Every row gives one point. Before rounding, the points of a table are all equally far from one centre. They may lie mostly on one side of it. Write the centre, to within rounding.
(in the rows, 128 means zero)

Points, 8 rows:
[[129  84 109]
 [ 96  38 186]
 [141 145 126]
 [126 153 114]
 [100 184 138]
 [128 159 122]
 [ 64 190 174]
 [148 107 124]]
Centre: [ 78 112 163]

Points:
[[136  37 120 130 106 131 184 113]
 [146  77  85 164  96 152 180 152]
 [108  34 117 143 151 120 173 143]
 [126  63 139 181 170 122 141 107]
 [114  42 119 148 110 127 188 167]
 [114  83 140 138 184  87 110 148]
 [144  75 130 192 102  95 119 143]
 [117  80 114 135 110 157 216 163]
 [ 85 115 120 148 122 141 216 153]
 [128  81 115 138  74  91 191 134]
 [116  54 131 145 120 119 208 120]
 [ 96  45 119 130  93 127 180 118]
 [101  88 125  95  82 171 187 119]
 [ 90  83 142 112 149 132 198 188]]
Centre: [127 106 141 130 124 134 144 141]

Points (18 x 12):
[[128  20  59 150 128 119 130 109  78 190 146 144]
 [132  81 135 132 136 170 154 148  77 122 137  99]
 [138  64 120 123 156  90 178  82  85 187  61 105]
 [157  69 125 105 138 153 188 143 116 170  92  88]
 [153  36  89 135 161 162 155 109  80 154 136 158]
 [141  57 115 153 159 153 195 126  93 141  86 107]
 [135  74  77  85 161 143 144  92 119 153  85 114]
 [163 103 136 111  93 152 152 128  73 195 129 166]
 [151  74 138 137 179 118 101  90  56 177  75 148]
 [142  91  91 139 120 138 130  71  40 159 174 143]
 [131  48 120 163 158 189 122 133  81 137 110 132]
 [171  39 178 143 145 147 175 111  82 161  90  91]
 [160 127 107 168 168 178 160  73 100 169 174 109]
 [105  71 107 126 143 191 132 121 123 134 143 140]
 [184  58  90  98 143 169 146  98  83 203 107 129]
 [117  85 137 119 139 114 136 154  52 153 109 103]
 [153 104 120 198 184 175 135  79  81 159  91 127]
 [165  98 152 121 164 197 142 104  88 204 111 119]]
Centre: [151  81 125 158 123 123 126  94 117 175 125 111]

Points, 27 rows:
[[158 109 100 113  77  91 155 145 142 158  68  83 187 137 100 117 164 136
  196 164]
 [129  95  65 134  62 105 126 137 160 170  92  80 193 129 135 134 115 126
  146 183]
 [152  97 113 103  78 117 125 158 143 143  54  49 189 160 106  81 141 150
  202 179]
 [187 116  51 132  69 104 111 157 135 159  76  73 180 136 144  86 125 125
  161 173]
 [129  95  60 109 107  96 155 150 145 166  63  78 200 100 101 124 104 133
  161 177]
 [102 102  66 146  99  92 115 122 158 173  86  83 190 117  95  72 162 126
  197 161]
 [124  87  87 172  68 138 145 149 142 147  82  95 184 120 108  94 147 111
  189 169]
 [172 108  72 123  71 110 126 144 136 179 111  66 167 139 129 109 138 133
  190 121]
 [134 108 126 135  65  78  79 157 152 145  93  96 211  85 101  97 123 156
  159 158]
 [143  87  85 128  73 112 113 148 179 160 116  99 201 180  95  35 152 181
  148 182]
 [150 106 129  94 108 127 132 146 169 152  75  47 159 138 112 105 132 114
  212 180]
 [143  66 110 113  86 106 139 176 151 175  82  87 154 118  63  90 146 132
  189 138]
 [148  93  79 157  56 100 122 137 133 168  68  88 174 162 101  53 159 129
  150 137]
 [154  98 134 118 114 127 123 153 132 105  61 108 214  73 118  61 114 151
  184 158]
 [107  92  89 141  55 117 121 141 114 139  80 104 186 106  66  90 142 145
  171 159]
 [136  97  82 134 105 131 113 102 171 152  81  66 178 113  40  85 149 139
  189 144]
 [138  96  55 106  90  93 149 104 154 189 105  91 191 153 124  72 140 163
  155 120]
 [131  67 116 153  93 123 109 140 175 169  70  89 202 118 123  93 187 141
  190 171]
 [135  86 126 161  48 131 124 127 160 172  70  72 192 139 111 101 122 134
  182 161]
 [154 106  94 146  51 119 137 153 166 148  90  75 171 131 118  97 129 115
  170 125]
 [134  98  98 169  99  75 139 163 174 165  76  80 181 121  97  96 147 107
  167 139]
 [126 112  95 122  87  87 128 155 169 169  55  79 185 145  67  79 166 143
  189 173]
 [104 120 106  99  91 109 156 115 170 158  90 127 166 140 119  31 150 129
  168 187]
 [115  99 103 106  80  61 116 183 141 145  94 110 138 107 113 103 130 155
  139 158]
 [168  97  94 146  76 109 133 182 170 171  80  85 189 114 109 114 116 126
  187 132]
 [137  79  90 150  75 111 127 171 152 150  71 113 194 121 132  56 158 122
  188 145]
 [147  98  47 109  81 102 124 123 135 166  87  75 187 153 107  67 147 124
  185 128]]
Centre: [145 111 110 127 135 131 108 139 140 160  95 108 175 143 107  87 124 151
 145 162]

Points (30 x 24):
[[118 126 123 107 144 129 132 115 176 131 124 137 137 156 148  72 128 142
  129 155  76 137  71 224]
 [105 123 122  72 127 118 108 122 155 111 117 126 154 134 107  87 141 128
  137 156  81 135  57 216]
 [ 94  97 127 124 116 142 117 111 129 122 116 156 141 156 123  69 102 109
  124 128  71 157  64 205]
 [107  93 158  89 159 129 134 115 126  91 141 124 131 113 107 124 109 121
  141 136  80 163  64 229]
 [ 80  86 132 127 135 137 126 157 152  84 115 121 111 129 122  79  91 134
  138 145  89 173 116 214]
 [107  85 131 110 149 136  83 152 150 104 131 138 144 143 149  89  95 111
  138 167  92 158  99 201]
 [ 93 108 115 115 135 147 145 133 141  60 104 137 143 126 116  88  98 119
  135 141 111 113  81 203]
 [ 93  81  97  95 139 127  84 163 146 107 145 161 154 120 140 105 117 141
  133 150  63 138  83 219]
 [ 76  62 129 127 124 140 123 112 144  87 159 140 125 146 133  73  99 118
  122 156  75 159 104 215]
 [121  88 128 106 153 159 121 104 167 105 140 129 153 158  72  88  92 149
  106 133  98 157  76 214]
 [127 138 115  91 132 134 113 111 162  99 155 123 161 146 122 101 131 120
  156 159 102 155  96 240]
 [ 98 122 137 137 137 144 147 113 129  86 164 113 146 166 139  80 122 141
  117 160 102 148  87 196]
 [109  70 117 128 125 133  82 113 128  98 134 136 170 141 114 103  93 136
  156 142 102 159  51 209]
 [118  76 108 111 153 122 145  96 169 104 134 156 146 123 122  88  96 133
  144 139  89 162  62 237]
 [118  93 132 120 169  98 109 118 145  91 137 138 131 164 115  75 117 119
  138 156  91 153  80 226]
 [103  59 146 121 144 120 122 112 134  82 130 123 158 130 138  96 107 147
  128 136  52 166  81 199]
 [126  93 121 148 153 150 114  92 145  99 133 131 166 158 110 104  90 170
  109 137  93 163  87 212]
 [ 93 126  97 153 140 124 112 131 149  75 137 143 167 129 134 111 125 152
  114 132  77 182  77 212]
 [106 104 119 131 144 135 113  91 138 105 104 102 147 150 123  84 111 140
  142 136  61 144  85 209]
 [ 87  87 127  88 118 138 123 128 139  84 148 114 140 158 117  88  97 149
  143 165  90 128  70 223]
 [102 101 127 125 129 150 103 128 137  89 154 156 148 115 128  73  98 138
  129 130  52 143  47 204]
 [101 104 120 101 131 118 124 138 145  99 141 112 141 145 125  71  93 135
  133 149 121 152  86 249]
 [115 103 126 104 136 127 129 150 145 106 123 118 160 152 111 130 107 137
  162 161  86 126 110 241]
 [ 88  76 104 115 111 144 128 137 160  74 140 152 157 138 119  66  92 132
  152 141  97 131 103 223]
 [103  84 106 119 131 140  98 136 131 112 160 147 154 132 138  84 120 124
  132 169 114 152  78 242]
 [109  80 121  95 144 133 118 102 133  80 121 104 130 122 121  83  91 136
  137 153  84 146  82 226]
 [116  87 149 106 156 146 102 106 163  84 122 116 138 143 112  95  94 144
  126 112 132 137  55 222]
 [101  98 142 116 152 136 122 136 143  79 114 143 153 104  74  88 116 160
  135 120  90 174  79 211]
 [109 118 101 117 133 161  96 140 110 110 152 120 123 140 128  81  80 155
  140 136  86 133  77 220]
 [ 94 113 123 133 127 141 109 129 132  84 130 142 175 148 125  84 113 135
  129 143  87 155  71 229]]
Centre: [127  95 120 122 112 123 118 126 157 108 151 138 118 126 115 119 126 141
 127 120 102 138  96 185]

Points (31 x 24):
[[134 113 170 175 109  91 161 135 159 156 142 179 104 106  92 170 183  83
  210 130 151  76 177  88]
 [155 112 188 157  88 118 146 155 144 145 148 139 119 111  78 126 194 116
  204 172 114  57 140 134]
 [147  85 162 172 121 111 113 148 161 108 129 141 106 137 116 106 214 136
  152 178 114  48 115 119]
 [129  89 174 138 104 106 132 148 148 144 135 194  45 132  94  79 149 110
  189 154 123  48  90 136]
 [129 148 148 134  95 127 129 140 181 149 119 116  78 144 113 130 161 119
  201 155 129  31 193  90]
 [128 106 148 124 136 112 125 160 161 155 170 165 173  89 104 132 155 109
  199 182 106  64  99  98]
 [112 144 107 139 115 130 134 113 136 141 127 157 100 171 103 111 137 130
  218 149 114  34 175 104]
 [111 144 141 183  86 117 128 127 126 133 134 167 101 104  91 156 210  97
  204 153 170  62 137 112]
 [114  93 182 152 111 126 164 153 195 121 162 109  96 145 105 102 154 110
  190 177 115  56 165 119]
 [105 123 175 126 109  99 148 148 160 148 155 146  99 149 126 137 136 113
  162 153 107  24 175 147]
 [104 127 168 175 150  83 135 158 128 136 112 114  82 106 134 131 156  52
  218 174 109  60 102  90]
 [164 131 179 195 111  89 160 150 159 124 121 123 114 125 128 128 164 110
  165 153  99  26 102  97]
 [126 109 187 144  98 105 123 139 136 163 141 152 110 152 103 150 163 132
  189 148 136  31 117 117]
 [135 104 180 158 133  92 139 125 124 134 168 144 107 111 111 147 137  86
  154 161  80  25 149 102]
 [100 135 133 154 115  95 125 151 156 157 154 144 117 131 117 120 176  71
  220 167 113  33 149 140]
 [138 111 169 149  72 104 123 113 171  92 159 131  83 118 106 145 182 100
  165 134 149  49 137 121]
 [119 130 107 161 100 125 142 165 185 144 159 134  72 157 134 132 192  93
  218 156 139  44 152 103]
 [143 109 177 160 135  88 128 134 189 121 170 130  82 153 102 179 158  90
  175 152 141  57 138 131]
 [117 129 144 151 143  98  98 121 148 129 134 155  72 107 105 140 141 125
  199 189  81  18 147 120]
 [135 122 143 164  91  73 180 161 129 133 144 137  99 135 130 124 200  94
  211 180 128  67 153 118]
 [147 122 156 155 107  92 139 139 153 160 170 143  98 138 100 132 143 114
  192 158 127   7 135 119]
 [135 120 156 159  64 109 161 150 144 145 140 168  97 115 138 117 180  79
  176 161 131  41 104 141]
 [158 112 189 181 111 106 120 128 147  94 142 156  87 143  81 141 185 145
  189 158 107  64  95 117]
 [110 117 142 195  96 113 140 129 126 125 152 130 134 132 123 161 202 123
  176 169 153  88 151 132]
 [ 94 148 167 165 115 126 129 115 101 167 167 127  97 123 137 150 137  85
  215 156 137  64 131 121]
 [144 113 182 175 111 107 167 168 151 164 146 146 107 108 123 154 153  67
  190 161 109  76 196 120]
 [123 112 188 146 103 102 140 153 152 139 130 159 120 143 102 170 161 144
  206 193  91  76 137 116]
 [164 131 176 162 144 144 136 117 129 129 159 153  82  97 102 144 166 119
  201 164 133  23 129  96]
 [120 126 184 157  94 105 167 164 133 142 145 136 101 119 133 166 190 100
  214 162 115  57 158 111]
 [148 120 166 194  90 141 114 125 130 169 151 131  82 113  86 151 183 115
  187 160 106  61 120 145]
 [129 130 177 149 126 113 126 132 143 144 149 152  75 164 127 127 208 130
  180 179 111  28 125 106]]
Centre: [118 147 133 148 140 114 140 154 155 137 137 149  84 109 105 113 152 117
 156 130 114 115 128  99]

Points, 31 rows:
[[123 151 185 148  88  97 155 128  67 123 168 151 111 162  98 155 182 137
  124  99 165  91 148  84]
 [138 145 140 140 110  88 157 147  65  79 189 143  49 138  85 159 154  96
  149 116 142 120 204 102]
 [ 59 150 158 162 118  89 171 155  90  83 154 141  85 143  70 162 189 126
  151  94 140 167 133  77]
 [ 93 100 153 120  60 119 172 144 103  78 158 137  66 154 104 158 168  94
  148  94 198 121 184 123]
 [ 75 147 133 159  86  79 147 178  69  78 179 157 103 122  58 164 135  57
  123  68 168 155 187  79]
 [141 113 171 133 118 103 138 184 104  79 160 135 117 146  60 168 171 100
  128 101 179 171 163  67]
 [106 154 141 139  75 122 127 175 124 121  98 131  85 174  77 174 137 102
  115  76 166 160 175  58]
 [ 96 177 144 169  86 116 109 154 121 141 173 119  86 144  95 195 163 135
  149  82 120 130 181  99]
 [ 99 170 160 167  81 114 125 123 142  83 152 134  94 136  63 151 179  92
  102  50 157 132 165  61]
 [ 87 111 182 192  98  86 172 128  91 105 144 115 102 153  69 175 157  85
  137  87 144 140 190  72]
 [ 69 135 134 161  74 107 162 172 104 125 158  90  88 160  76 155 164 108
  150 114 182 100 178  70]
 [ 89 120 150 188  98  82 163 208 124 132 181 117  97 174  79 161 149  93
  131  77  96 132 148  94]
 [124  89 129 178 113  73 173 159 101  87 154 117 109 160  52 187 160 110
   81  61 145 123 204  97]
 [ 89 120 178 171 127 108 170 175 111 116 137 122  91 131  99 184 168 101
  142  92 162 137 188  97]
 [ 63 138 143 141  97 115 110 144  88 100 171  96  99 122  64 157 186 106
   72  53 148 100 183  57]
 [106 142 187 159  88 123 155 136 102  73 137 160  92 154  97 143 118 129
   84  71 116  80 164  94]
 [104 119 103 157  83 126 163 140 146  86 174 118 116 157  66 195 176 133
   87 113 183 132 199 104]
 [ 78 158 143 164  90  89 156 164  71 121 153 112  62 172  77 178 155 105
   74  95 174 120 194 103]
 [ 95 139 151 147 111 123 174 180  48 105 174 130 117 155  82 153 144 135
  126 115 197 131 173 102]
 [ 52 136 171 189 106 109 161 144  86  98 153 124  80 121 100 153 179  93
  125  51 117 118 174 129]
 [132 161 173 170 107 100 146 175  89 114 192 147 115 152  76 153 185 100
   89  73 167 144 177 105]
 [ 67 128 188 176  58  99 124 137  85 128 132 111 100 123  75 180 171 108
  155 100 145 119 151  96]
 [ 97 147 161 166  73  97 139 159 113  99 164 105 126 163  61 188 142  89
  139  99 164  91 207  85]
 [ 75 126 149 166  70 110 107 131  89 118 177  94  51 156  62 163 194  99
  118 103 107 112 166 128]
 [ 84 182 135 144 100 100 147 147 110  69 174 135  96 142  36 174 168  96
  141  98 135 147 183  49]
 [ 99 159 185 138 117 110 185 130  88 120 156 160  86 113  63 176 167 117
  122  71 131 108 177 118]
 [127 130 173 154  98  72 172  98 111 145 151 122  95 134  91 131 150 107
  126  73 190 138 181  72]
 [ 99 147 138 171  74  98 132 189  75  99 115 107  98 164  69 173 195 106
  107 109 150 146 211 120]
 [ 74 116 149 143  81  70 190 164  49 108 172 119  68 154  93 180 171 109
  136 118 167 159 181 123]
 [124 144 150 133  83 127 144 204  63 112 123  97  83 126  68 176 144 130
   88  63 120 126 203  96]
 [ 92 129 175 179  28 107 144 123  78 128 152 115 104 161 102 180 111  96
  146  94 165 137 163 105]]
Centre: [105 131 116 118  86  90 146 137 101 100 151 112 122 133  98 147 142 100
 106  96 122 139 148 113]

Points (29 x 24):
[[105  91  39 100 126 136 153  91 136 133 117 138 140 116 137  88 112 130
  101 136 118 155 146 184]
 [109  97 118 110 133 144 137 165 210 173 130  66 115 136 142 123 135 113
   84 213 117 143 170 135]
 [105 101  80  90 124 142 125 164 204 149  85  89 111 155 102 116  84  95
  113 137 112 176 161 154]
 [172 107 115 133 134 122 133 159 190 170  76  94 114 138 123 115 115  88
  104 186 162 151 140 207]
 [120 100 105  66 111 127 119 170 149 177 139  97 137 131  97 116 138 157
   74 159 200 146 144 159]
 [140 121 112 142 151 141 138 157 249 138 118 103 113 146 166  86 159  98
  106 171 140 158 150 166]
 [121  95  92  79 119 168 131 142 201 152 123 107 113 115 145  94 145  64
  125 172 149 157 150 169]
 [118 125  94 128 168 113 136 134 214 171 105 132 117 171 132  88 134  94
  104 170 178 107 155 146]
 [170  82  92 153 170 138 155 136 189 141  82  54  86 137 154 132 129  70
   83 182 166 141 148 131]
 [123 101 101  82 137 173 120 136 179 115  91 110 114 105 142 131 151  88
  127 128  91 109  92 151]
 [118 102  95  76 155 190 165 113 183 194 113 146 133 131  81 123 113 124
   96 185 169 140 162 132]
 [ 99 144 107  63 208 133 119 124 210 142  77 102 109 143 125 135 104 111
  117 204 155 131 146 130]
 [125  77  77 116 141 158  84 123 186 150  51 105 136 138 110 115 135 135
  100 175 175 191 128 122]
 [ 98 126  51 128 151 118 119 125 192 145  82 110 114 177 124 158 154 133
  136 182 146 146 201 132]
 [107  80  99 114 130 217 118 138 163 158 125 151 118 118 130 145 186 113
  111 155 142 122 135 148]
 [137  86 106 122 170 155 121 174 209 139  71 134 117 123 155 114 103  80
   64 167 133 164 147 140]
 [175 117  79 142 170 184 162 151 203 174  99 106 128  61 124  91 159 119
  142 190 120 184 118 149]
 [140 151 114  75 154 142 159 118 185 154 116  64  86 138 109 145 155  45
  127 167 142 142 156 154]
 [ 69  99  97 107 153 139 123 150 196 166 110 112 131 176 164 132 131 119
   84 141 143 192 128 131]
 [ 93  76  79 102 136 172 133 178 184 115 104  77 103 103 104 152 168  72
   85 165 145 157 121 131]
 [112  96 125 113 141 157 168 131 192 153 101 128 102 142 137  88 106  41
  137 143 135 167 133 149]
 [126  78  95 106 163 149 180 144 210 140 115  96 132 166 169 103 145 118
  131 187 152 111 140 159]
 [100 125  96  84 144 158 160 131 189 132  87  90 148 117 124 128 142  98
   83 197  92 150 126 183]
 [108 114 124 107 169 182 116 146 171 177 103 106 138  99 141  91 144  96
  137 227 164 166 102  93]
 [ 95 126  81  79 145 162 119 127 222 137 137  96 112  73 146  88 149 105
  153 176 127 177 155 111]
 [120 108 116  98 152 144 133 151 217 132  94 112  42 134  69 107 123 131
   75 180 147 162 107 135]
 [ 85 104 105 137 158 152 140  87 144 123  53 107 105 118 105 106 145 103
   81 171 100 176 138 172]
 [ 84 132 116 126 146 152 101 210 188 177 124 120 149 143  98 122 138 125
   85 144 162 147 111 183]
 [103 124 132 115 144 174 174 100 214 139 124 138 112 164 170 128 148 132
   91 191 178 163 161 128]]
Centre: [138 133 110 140 167 144 140 142 146 114 137 107 123 115 111 133 117 135
 126 155 150 159 139 129]
